Rows are points. Each copy is the shape, with its points in the same order, stretched, turned, moved and blurred by noise. Some copies are also mirrored. Which?

Shape (8 x 3)
[[ 0.05  0.40 -0.10]
 [ 0.43  0.16  0.15]
 [ 0.03 -0.31 -0.10]
 [-0.18  0.00 -0.05]
 [ 0.11  0.38 -0.17]
 [-0.09 -0.04 -0.35]
 [ 0.19 -0.45  0.07]
 [ 0.80  0.21 -0.74]]
Copy 1 (8 x 3)
[[ 0.21  0.40  0.03]
 [ 0.28  0.03  0.23]
 [-0.19 -0.14  0.19]
 [-0.06  0.09 -0.04]
 [ 0.19  0.44  0.08]
 [-0.18  0.25  0.12]
 [-0.17 -0.36  0.27]
 [ 0.16  0.64  0.69]]
Copy 1 is: mirrored
Copy 2 (8 x 3)
[[ 0.02 -0.07  0.34]
 [ 0.57 -0.11  0.34]
 [ 0.10  0.28 -0.16]
 [-0.18 -0.01 -0.03]
 [ 0.02  0.05  0.40]
 [-0.20  0.41  0.06]
 [ 0.38  0.24 -0.17]
 [ 0.64  1.12  0.70]]
Copy 2 is: only turned
Copy 3 (8 x 3)
[[ 0.20  0.23  0.01]
 [-0.03 -0.05  0.16]
 [ 0.08 -0.06 -0.37]
 [ 0.32  0.02 -0.28]
 [ 0.13  0.27  0.01]
 [ 0.11  0.18 -0.35]
 [-0.02 -0.17 -0.29]
 [-0.45  0.45 -0.01]]
Copy 3 is: mirrored
